Every row gives one point. Before rounding, the points of a table are all equally far from one centre. They may lie mostly on one side of it. Where is the centre, to within rounding?
(in the rows, 128 means zero)

Points, 9 rows:
[[ 85 143 143]
 [ 98 114 165]
 [130 123 176]
 [121 140 177]
 [131 155 168]
 [ 87 124 156]
 [130 162 160]
 [110 119 175]
 [109 148 172]]
Centre: [121 131 140]

Points, 14 rows:
[[127 101 160 122 137 103 109 141 118]
 [130 163  94 119 113 117 162 167 159]
 [103  90 151 113 133 144 125 176 139]
 [152 112 128 119 107 113 155 114 174]
 [121  71 128  83 146 139 109 181 121]
 [154 124 138  90  99 118 113 150 130]
 [131 111 162 105 122 111 123 177 122]
 [133  99 149  76 177 139 154 160 108]
 [106 106  73  91 195 121 168 148 135]
 [ 90  84 115 152 127 105 142 153 151]
 [108 132 135  94 182 141 154 133 124]
 [131 131  61 153 120 137 175 120 138]
 [103  81  75 144 125 108 174 166 160]
 [138  74 127 112 115 145 152 154 187]]
Centre: [150 104  99 122 147 127 145 155 130]

Points (17 x 14):
[[125 162 140 180  78 121 191 128 151  78 124 146 111 115]
 [111 144 146 159 153 114 168 149 148  58 152 116 117 119]
 [ 67 152 128 126  70  84 123 134 152 148 130 119 120 113]
 [114 114 121 103  98 137 173 131 150  84 178  76 128 132]
 [116 157 155 138 113  84 123 176 136  72 134  87 112 102]
 [ 95 128  95 162 109 111 172 140 171 139 123 122  71 100]
 [125 161 152 138  94  97 106 178 161 120 138 155  89 106]
 [119 136 117  82 100  76 182 166 133 123 144 112 110 150]
 [ 97 165 112 148 119  79 190 134 141 126 135 150 102 138]
 [139 156 114 143 137  72 122 120 150 139 148 107 105 102]
 [101 197 127 145 102 130 150 151 116  98 114 134 121 125]
 [110 138 159 151  45 126 115 129 119 127 170  88 126 136]
 [102 152 142 160 117 120 194 134 163 143 112  66  99 157]
 [149 163 141  93 103 118 171 184 133 105 129 123 118  98]
 [154 125 153 164 118 126 116 153 105  74 168 117 124 147]
 [139 159 100 116 128  98 164 106 133 115 134  89 147 137]
 [125 159 132 127 109  90 137 173 112 168 109  87 119 122]]
Centre: [123 122 145 139 101 117 149 139 144 118 128 116 114 132]

Points:
[[144 142 188 152  77 109 132 116 124  89 174 123  89 149 134 129 118 135
  108 123  93 138 118 147]
 [151 111 148 144  92 170 135 183 134 102 145 134 137 140 104 153  96 144
  116 123  61 128  95 124]
 [125 110 175 144 114 184 190 146 142 171 126 115 143  85 106 150  96 120
  161 123  68 125 102 147]
 [ 96 150 165 165  96 134 116 194 126 138 125 115 156  95 149 137 162  99
  156 138 116  97 116 138]
 [175 105 196 149  75 135 137 133 139 149 117 114 114  87 145 129 110  77
  152 141  86 137  90 158]
 [135 148 153 138  96 156 152 154 143 143 137 125 153 139 147  94 104 160
  141 129  40 137 115 147]
 [120 125 192 149  85 166 155 176 126 145 105 101 126 132  89 123 101 159
  159 123  96 137 112 151]
 [200 132 150 181 112 143 174 151 101 141 143 126  97 127 127 131  90 156
  146 144 100 155 118 165]
 [140 144 190 125  85 140 126 106 153 146  79 158 144 145 101 135 122 130
  131 146  86 134 119 165]
 [143 145 162 165 130 140 155 116 163  64 148 113 126 150 145 128  73 156
  149 117  86 132 112 112]
 [143 145 179 172 107 122 149 116 138 138 143 115 118  93 125  82 125 143
  131 124  88 108  91 190]
 [137 166 149 133 112 158 149 133 163 150 123 128 128 144 100 114  82 165
   96 102 113 129  42 131]
 [110 151 163 133 113 155 147 154 119 136 156 106 143 136 129  88 123 141
   90 122  58 119  79 146]
 [148 101 178 152  91 125 157 126  83 167  88 153 156 122  97 103 115 121
  119 120  84 138 102 158]
 [109 134 197 128  75 129 154 153 120 136  95 113 143 139 104 125 155 145
   97  97 116 141 133 138]
 [135 145 186 146  94 148 129 106  62 149 155 151 146 142  99 124  94 138
  114 124  95 103 105 171]
 [148 157 156 133  86 186 130 100 137 133 109 134 111 162  94 104 131 139
  130 137  95 114  79 139]
 [163 182 183 143 137 141 140 137 139 113 108 157 129 134 115 131  89 134
  140  96  42 125 117 166]
 [127 112 148 126 102 160 180 166 105 129 132 128 132 141 147 113 115 138
  159 172  68 123  82 145]
 [158 136 166 116 105 133 158 126  98 145 146 160 132 145  60 109 137 129
  174 108  85 150  96 132]
 [116 139 141 157  61 149 180 143 118 137 122 113 145 146 128 117 106 140
  144 113  68 109  76 165]
 [145 112 183 173 107 160 160 151 131 144 169 142 138 142 130  97 147 135
  128 121 104  84  97 156]
 [129 119 179 136  89 172 131 156 136 111 152 157 125 121 114 139  95 146
  151 104  52 151  80 125]
 [199 146 165 158  96 135 119 151 101 132 127 153 135 144  94 108 123 151
  176 144 104 134 100 131]
 [115 171 134 100  82 153 104 159 142 161 113 151 107 167 112 120 133 103
  131 130  93 124  78 139]
 [137 162 156 108  95 152 142 170  83 126 120 170 126 144 127 121 170 138
  154 101  77 137 114 151]
 [142 175 127 134  70 180 144 128 117 149 163 166 127 120  92 118  93 132
  162 103  81 151  96 132]
 [139 136 143 138 124 137 188 174 103  98 119 132 113 149 124 125  76 141
  136 127  44 140 106 119]
 [161 138 152 118  77 152 128 123 112 149  89 160 146 156 136  88 132 143
  115 119  77 123  93 147]
 [143 135 164 174  97 180 159 112 120 189 133 116 146 126  92 149 112 132
  158 112  73 157 104 160]
 [131 181 172 174 105 144 146 126  84 127 145 130 107 153 130 128  83 136
   91 162  91 106  80 132]]
Centre: [135 143 149 136 127 132 142 131 119 141 127 130 127 121 137 142 109 116
 139 111 121 128 109 125]

Points:
[[ 99  90 144  76 107 124 135 109  93  88 108 111 125 142 137 106 147  78
  141 117 136 160 138  85]
 [130  86  92 124 124 100 135 102 101 126  92 103 136 144 117 128 123 109
  142  88  66 149  91 118]
 [ 79  84 163  86 126 117 131 148  88 115  86 146 141 125 117 124 156 110
  149 100 108 142 124 130]
 [140  81 153  93 107 154 125  79 100 110  71  92 160 159 136 108 137 107
  131 120 108 160 117 133]
 [ 96  79 124  76 146 128 157 123  88  89 110 121 189 132 119  83 157 108
  132 135 100 159 126 103]
 [116  60 135 114 113 131 155  90  99 122  87 109 164 151 113  91 113  87
  123 110 103 175 118 116]
 [126  50 149  98 118  98 131  68 140 105 112  90 123 166 132 105 148  97
  149 113 107 127 115  95]
 [109  68 168 111 118 121 140 138 104  97 102 128 129 159 121 119  90  91
  125 115 124 160  86 123]
 [107  69 147 105 132 108 147  84 126 114  68 117 165 123 136  99 128 111
  159 114  69 154 104 124]
 [119 117 115  86 117 102 151  82  99  92  88  97 179 155 103 112 122 101
   90 144 129 162 106 150]
 [122  88 119  90 116 110 121 102 120  87 149 128 160 163 143  72 151 113
  130  99  97 176 136 124]
 [104 118 161  96 108 103 102 130  86 117 106 118 153 179 120  88 144 111
  110 110 136 144 116 141]
 [ 90 109 132  89 123 130 127  99  97 101  81  94 158 159  89  86 141  99
  131 130  88 134 142  97]
 [ 81  72 129 104 114 131 150 104 128 137 111 129 173 149 127 120  82 128
  142  90  97 162 131 133]
 [113  59 104  85  91 108 153 117  97  89  88 107 183 134 108 131 118 113
  103 107 103 165 146 104]
 [ 94 103 104 103 111 114 150 112  99 121  95  81 175 112 126 150 143  91
  128 132  94 170 113 104]
 [107  81 129  88  94 114 162 107 106 118 122  94 160 161 117  70 119 100
  128 108 106 135 138  80]
 [110  95 107  57 118 108 150 125 100  92  99 126 157 133 103 123 119 110
  124  96 108 160  94  98]
 [ 88  86 130  99 136 125 177  93 122  95  96  85 139 151 146  98 163 100
  144 120 133 150 142 120]
 [118  72 138  57 125 112 146 119 137 122  90  94 135 172 167  90 148 106
  142 126  97 131 111 132]
 [ 96  69 148  66  89 109 119  89  87  75 106 145 140 133 133 109 115 137
  148 108  77 140 116 110]
 [102 114 113  93 122 122 171 136  85 110  75 129 155 154 131 122 119 121
  136 121  79 173 103  93]
 [154  41 116 115 114 112 159 125 110 105 103 109 158 160 115 118 158 127
  178 132  80 137 141 114]
 [ 95 109 134  88 120 115 181  78 121 108  95  87 147 166 116  93 133 122
  134 105  84 162 158 140]
 [105  79 148  73 128 144 131 103 118  98 135 123 200 158 141 103 113 102
  106 123 113 165 111 143]
 [135  81 114 109 122 148 154 104  88  92 112 100 184 148 133  85 156 106
  127 109  82 156 137 122]
 [128 116 141 110  82 100 123  96  98  89 146  97 165 165 140  95 159 101
  165 141 112 139 141 119]
 [138  65 134  87 153 113 140 106  98  84  77 127 160 162 165 117 114  95
  151 114 108 155  98 120]]
Centre: [125  93 139 104 130 102 141 107 108 114 120 123 143 142 132 131 126 130
 116 142 102 132 138 122]

Points:
[[137 109 164 136 105 130 156 104 148 111  96 119 112 155  91 113 128 123
   91 138  61 154 123 140]
 [146 119 176 126 146 155 116  77 113  97  73 103 136 157 113 174 137 103
  106  91 113 122 108  96]
 [ 96  91 151 166 149 196 118 127 161  91 116 142 155 115 122 137  97 138
  111 148  75 138 129  96]
 [127  87 186 158 135 163 125  74 170  96 134 124 146 119 141 159  79 109
  101 116  46 104 116  98]
 [124 118 161 127 140 158 136  86 133  99 143 131 182 146  93 169  81  89
   89 112 101 139 132 138]
 [148 116 165 113 143 153 126  99 180  77  92 145 137 123 107 156 103 134
  132 126  98 178 155 119]
 [137  97 121 129 122 163 128  49 178 103 121 117 131  89 109 157  86 101
  129 134 125 158 132 153]
 [136 128 175 127 117 174 117  85 120  77 122  99 147 110 120 165 111 106
  142 148  88 114 120  87]
 [136 113 148 141 138 137 142 100 145  59 115  70 130 145  99 134  84 123
  137 124  80 167 135 111]
 [125 134 141 161 138 156 170  81 179  83 151  92 156 144 126 158 112 120
  136 125  89 127 120 111]
 [106 108 146 146 125 161 130 108 182  83 128  84 135 155  83 169 102 137
  148 108  91 156 117  76]
 [137  70 150 147 106 114 135  76 140  94  93  99 128 142 139 182  98 134
  110 103  64 191 107 140]
 [145 112 144 165 131 176 134  91 152  95 119 121 131 162  92 146 116 122
  144 147 110 171 141  60]
 [120 126 163 142 130 158 129 101 191  82 105  98 120 116 116 155 113 138
  150 171  97 149 134 109]
 [135  82 151 163 141 152 136  74 187  66  92 112 128 120 109 134 139 106
  110 148 112 145 144 101]
 [100 110 135 149 114 154 124  93 194  86 109 104 139 119 113 132  67 139
  131 163  73 140 123  93]
 [121 122 114 141 113 131 118  96 140  48  98  91 144 138 117 134 108 121
  134 115 103 160 112 136]
 [173 114 114  79 139 125 120 113 183  99 119 113 155 123  98 170 112 124
  121 129 107 164 154 106]
 [107  84 129 151 151 137 128  58 182 107  98  66 142 128 148 126 121 139
  121 165 105 140 157 119]
 [120 110 146 150 154 152 143 136 169  66 120 120 135 127 115 142  81 123
  140 123 106 145 147 140]
 [114 115 139 112 156 159 139 111 144  78  91 114 165 146 118 146 100 121
  123 152 109 137 123 154]
 [103 110 122 149  78 127 116 120 158  85 114  84 135 145 113 108 115 105
  146 132 112 134 124 104]
 [143  93 127 148  79 163 158  77 160 117 107  97 185 156  88 132 130 152
  131  97  73 133 131 121]
 [151 117 132 131 120 175 144 115 156  72  89  81 172 136 121 185 134 146
  137 132  91 136 152 128]
 [128 143 166 142 127 150 125  68 149 125 121 107 157 162 128 148  96 111
  154 140 109 161  77 106]
 [ 95 107 152 121 107 131 132 116 186 116 135  88 152 158 112 165  69 150
  129 110  65 168 127 110]
 [141 133 163 181 108 129 149  81 143  71  94 134 132 125 107 144 113 133
  112 123 108 157  97 112]
 [175 104 160 131 137 125 105  77 173  96 115  93 160  91 139 173 122 114
  113 154  65 131 144 155]
 [151 127 145 156 113 119 133  84 180  92 137  67 128 122 174 157 128 124
  109 149  81 122 104 122]]
Centre: [142  97 137 146 123 147 112  99 150 132 114 105 141 129 125 153 109 129
 107 117  99 137 130 111]

Points, 30 rows:
[[117 105 152 152  75 144 121 136 129  57 131 150 115 144 134  80 104 191
  122 131 163 146 115 113]
 [114 111 126 141  75 136 146 134 117  88 130 168 146 137 146 103 104 194
  103 149 135 152  92 133]
 [111 132 132 137  74 138 131 111 118  76  93 154 118 139 146  82 104 164
  129 115 135 169 124 141]
 [117 114 122 148  54 169 156 117 135  79 129 167 125 134 143  90 118 188
   92  89 152 129 123 109]
 [ 94 103 112 114  54 144 123 133 149  81  99 163 114 161 132 108 116 195
  113 110 134 134 116 142]
 [100 107 121 145  79 153 128 105 143  80 120 154 116 129 134  69  99 180
  108 118 146 158 109 107]
 [114  98 107 154  80 135 140 121 134 112 108 137 118 159 163  92 115 191
  110 115 127 177 130 151]
 [130 148 115 134  72 114 114 134 124  71 137 156 120 144 174  96 112 187
  114 108 141 144 106 138]
 [126  90 105 161  74 156 146 142 143  92 100 165 132 139 126 106 125 214
  129 118 144 138 115 132]
 [117 113 137 163  78 149 140 115 130 100 113 173 104 118 125  97 103 198
   81 138 139 142 105 120]
 [115  98 138 164  76 122 146 113 141  93 112 157 116 118 121  89  99 170
  107 113 139 167 107 116]
 [120 126 126 139  68 158 133 124 146  67 120 159 151 131 135 109 100 193
  115 113 129 157 117 126]
 [113 129 110 152  78 143 148 122 144  96 133 152 150 142 152  93  97 194
  115 107 153 143 101 108]
 [101 102 126 164  59 146 125 132 123  94 154 137 130 134 140  91  98 193
   88 119 129 153 108 144]
 [104 122 133 153  80 160 152 123 126  85 118 148 153 131 155  89  94 194
  101 128 129 145 113 115]
 [105 121 147 139  53 140 148 126 145  84 119 168 134 129 150  85  90 166
  112 128 145 145 113 134]
 [118 110 107 169  60 135 126 119 154  90 120 175 131 145 132 111 126 195
  129 100 127 143 108 128]
 [101 110 136 152  76 135 136 113 128  80 136 160 127 138 134  84 102 209
  120 125 150 145  98 145]
 [116 128 109 137  83 131 131 107 108  67 122 156 124 124 131  77 108 179
  132 134 160 148 107 144]
 [115 134 144 159  71 139 125 152 145  64 123 153 138 133 160  90 117 182
  119 116 145 156 111 105]
 [ 94 107 133 167  74 131 124 135 100  80 122 162 114 127 135  86 110 189
  143  99 162 144 105 130]
 [112 120 125 157  72 177 125 131 137  85 134 178 144 134 137 109 112 208
  127 117 152 132 105 124]
 [104 116 129 147  94 137 113 127 125  62 158 152 146 125 148  99  96 206
  124 145 135 137 125 119]
 [109 108 118 157  88 153 143 111 123  90 142 161 121 118 131  90 121 207
  107 113 158 138  74 123]
 [100 111 126 132  71 158 124 122 143  66 109 131 138 161 149  92 112 180
  120 112 149 146  98 129]
 [116 108 132 148  72 140 137 136 122  57 109 167 122 132 130  67 107 171
   99 115 143 129 138 117]
 [122  98 119 173  81 148 131 118 125  78 108 150 134 141 142  91  95 181
  129 127 152 142 109 114]
 [114 118 113 160  75 138 156 118 136  80 116 159 124 127 148  67  99 182
  107 103 151 114 117 133]
 [107 123 131 143  79 139 128 112 139 100 120 155 146 138 135 114 107 216
  101 123 149 169 114 120]
 [ 99 119 122 140  59 126 131 123 127  80 107 160 117 110 134  88  92 194
  110  91 155 121 109 121]]
Centre: [118 111 135 126  91 141 129 132 127 115 135 134 111 120 141 111 143 170
 124 119 134 120 132 125]

Points:
[[115 109 144 136  95 121 134 105  84 140  88 138 165 163 111 135 126 159
  134  82 144 159 106 143]
 [131 103 168 104 109 132 128 134 108 180  97  97 178 152 118 135 131 141
  113  83 136 142 143 163]
 [146  61 156 107 149 120 103 157 136 146 101 125 187 124  95 108 132 151
   92  91 135 133 112 137]
 [158  70 161  92 130 134 109 132 122 152  84 109 139 147  91 128 145 163
  108 105 181 129  92 150]
 [134  93 134 101 115 150 104 108  90 177  94 130 171 114  94  73 140 174
  118 121 161  95 140 126]
 [139  77 161  93 109 117 113 123 121 178 131 148 157 167 135 116 165 161
  132 108 177 110  91 154]
 [129  97 150  74 147 110 107 132 128 123 100 118 141 131  81 101 151 137
  109  92 156 119 147 133]
 [128  87 166  75 134 130 114 109 121 167 111 104 170 155 114 113 154 181
   89 107 154 129  94 112]
 [126  90 144 112 106 149 123 122 142 172  86 131 184 151  77  82 173 173
   96 103 165 126 138 139]
 [164 125 174 115  94 145  90 137 108 129  98 101 136 137 109 101 133 176
  132  65 170 119 112 142]
 [150  87 172 105 126 120  80 132 107 140  95 121 159 119 133 113 147 136
  147  65 158 118 116 136]
 [ 98  98 162 105 126 110 114 120 120 151 127 122 161 112 124  86 179 141
  118  79 143 153 123 153]
 [112  94 147 117 117 141 120 151 109 208 104 107 143 140 124 122 157 166
  133 101 180 114 122 159]
 [141  83 135  94 128 105 106 121 117 179 113  97 177 133 122 137 140 128
  117  95 167 128  90 138]
 [123  92 157  98  91 152 140 132  95 169  77 112 165 104 119 123 135 131
  105 108 158  75  83 153]
 [166  90 199  86  89 113 104 115 121 169 114 109 143 136 127 114 138 147
  146 100 166 116 106 131]
 [117  95 185  93 113 151 133 110  97 161 103  77 151  98 112 102 134 139
  126  87 159 130 113 129]
 [147  60 155 109 108 171  83  92 118 153 132 107 167 135  95 105 159 150
  137 101 139  97 105 150]
 [131  73 168  87 115 146  99 132 115 150  94 111 147 136 113  90 150 129
  132  81 199 111  98 150]
 [145  97 167 108 111 156 127 133 107 183 102  72 172 133  96 126 145 160
  126 103 147 139  96 123]
 [113  65 125  82  91 128 102 108  98 164  80  80 161 127 122 106 136 127
  108  95 151 139 106 146]
 [154  82 199 130 135 149 110 142 102 146  70 119 165 124  97 113 137 140
   93 100 142 128  97 136]
 [143  62 178 102  74 145  91 125 103 158  84  96 170 151 157  85 124 167
  124  99 163 112 105 125]
 [114  71 144  87 105 115 101 129 125 126 100  85 165 181 116 119 143 169
  114  86 157 116 127 144]
 [148  86 147 110 100 140 127 100 131 179  82  82 157 154  89 112 145 137
  137  89 185 126 132 120]
 [145  61 171  98  94 110 118 141  90 141  96  95 123 155  98 104 125 173
  114  99 140 129 116 127]
 [127  89 159  79 122 119 117 107 105 154 102 122 155 114  78  95 122 149
  107  78 165 117 128 131]
 [131 111 147  78 135 139 100 108  91 165 123 136 162 105  95 107 150 152
  131  97 145 132 118 137]
 [165 117 162  93  88 133 125 113  99 185  97  97 160 130 107 105 133 160
  112  93 153 153 133 133]
 [138 102 169  59 136 126 102 102 121 164 106 122 138 125 108  80 155 149
  121 121 156 145 130 139]]
Centre: [126 101 138 128  99 152 118 126 144 141 110 130 134 137 135 105 128 137
 109 120 139 120 116 119]

Points, 31 rows:
[[172 133 133 139 140 125 101 138 167 134 127 123 147 174 103 183 144 100
   79  96 139 148 133 119]
 [158  96 116 137 142  86  97  68 167 122 128 154 135 163  92 163  91 105
   99 127 137 123 182 178]
 [145 112 144 146 144 120  77 107 177 124 109 153 104 171  83 159 119  89
  115 111 130 157 165 129]
 [139 112 142 154 147 124  91 121 169 122 123 152 138 134  91 174  86 100
   97 100 156 141 177 138]
 [171 122 152 128 144 161  79 113 128 100 130 135 155 155 117 187  84  90
  119 120 153 113 160 148]
 [161 118 137 137 140 167 107 112 171 141 121 150 141 159 127 167 109  83
  111 106 168 124 165 155]
 [169 117 112 144 156 129  87  90 179 111 144 130 126 156 110 194 121  85
   95  91 130 129 159 168]
 [171 141 140 157 123 115  87 127 140 129 124 149 120 141 116 147  86  96
   82  94 143 142 162 129]
 [181 135 147 140 129 119  99 121 159 109 125 114 119 179 120 182 109  87
  124 110 153 148 148 166]
 [160 107 112 115 160 138 104 119 157 108 128 147 142 144  95 197  88  98
  106  87 136 145 175 142]
 [171 127 130 163 152 132  92  93 158 121  91 134 107 160  84 180 111  93
   74 107 124 122 161 169]
 [153 133 125 164 151 119  72 127 185 127 106 140 131 156 109 185  90  88
   81 111 145 132 149 133]
 [172 139 110 115 144  98 105  86 125 132 131 145 157 131 131 151 119  78
  105  78 106 147 141 149]
 [170  82 117 171 147 109 101 125 174 125 103 156 140 146 102 189 140  99
  129 117 109 124 161 148]
 [183 113 128 145 128  92  85 145 160 119 104 145 128 151  97 172  86  97
  106 132 179 140 151 145]
 [139  98 113 127 126 146  95 128 152 138 140 104 139 179  98 182 114  81
  100  94 161 136 148 150]
 [174 127 131 137 140 129 113 114 153 102 135 165 116 161 110 186  81  80
  126 104 138 143 127 141]
 [168 101 128 128 155 120  95 123 182 137 152 166 116 139 102 162 114  98
  103 118 125 140 156 144]
 [207 145 125 144 137 135 102  87 147 106 129 142 108 169 134 169 111  97
  114 128 145 140 169 155]
 [151  93 133 126 160 153  92 128 152  98 135 116 146 119 136 160 105  94
   90 108 149 113 177 163]
 [179 122 144 149 163 102  72  94 169  82 151 145 133 145 109 159 107  90
  115 109 125 100 154 159]
 [139  82 116 129 129 125  94 130 160 135 149 152 134 153 120 179  90 100
   89  99 164 127 169 133]
 [172 112 102 129 146 130 115 115 163  93 118 158 130 177 140 178  84  74
  112 124 101 142 165 122]
 [180  84 126 146 143  93 114  98 153 122 123 134 112 184 103 172 115  50
   97 123 140 134 153 164]
 [155 108 135 149 135 149  89 123 174  93 125 141 122 143  98 187  97  75
  114  95 151 129 156 147]
 [139  95 123 137 151 140  65  97 160 111 131 141 127 143 130 186  85 105
   99 104 122 143 171 139]
 [183  94 132 155 165 131 110  93 130 126 153 158 145 156  94 169 123  79
   90  99 122 121 169 139]
 [169 118 131 134 168 157 102 110 169 152 123 123 145 168 125 168 107  91
  109  77 136 116 142 122]
 [159  87 129 117 155 136  87 127 167 109 156 136 125 158 103 178 115  95
   91  89 131 125 151 162]
 [157 125 122 148 104 135  96 102 172 103 132 148 115 139 117 187 114  94
  105 114 170 112 192 140]
 [166 124 114 135 147 159  91 112 135 149 133 131 109 183 129 193 104 100
  117 125 131 135 164 138]]
Centre: [149 115 109 129 143 112 105 103 136 108 107 131 135 155 114 152 125 102
 108 124 141 109 146 129]
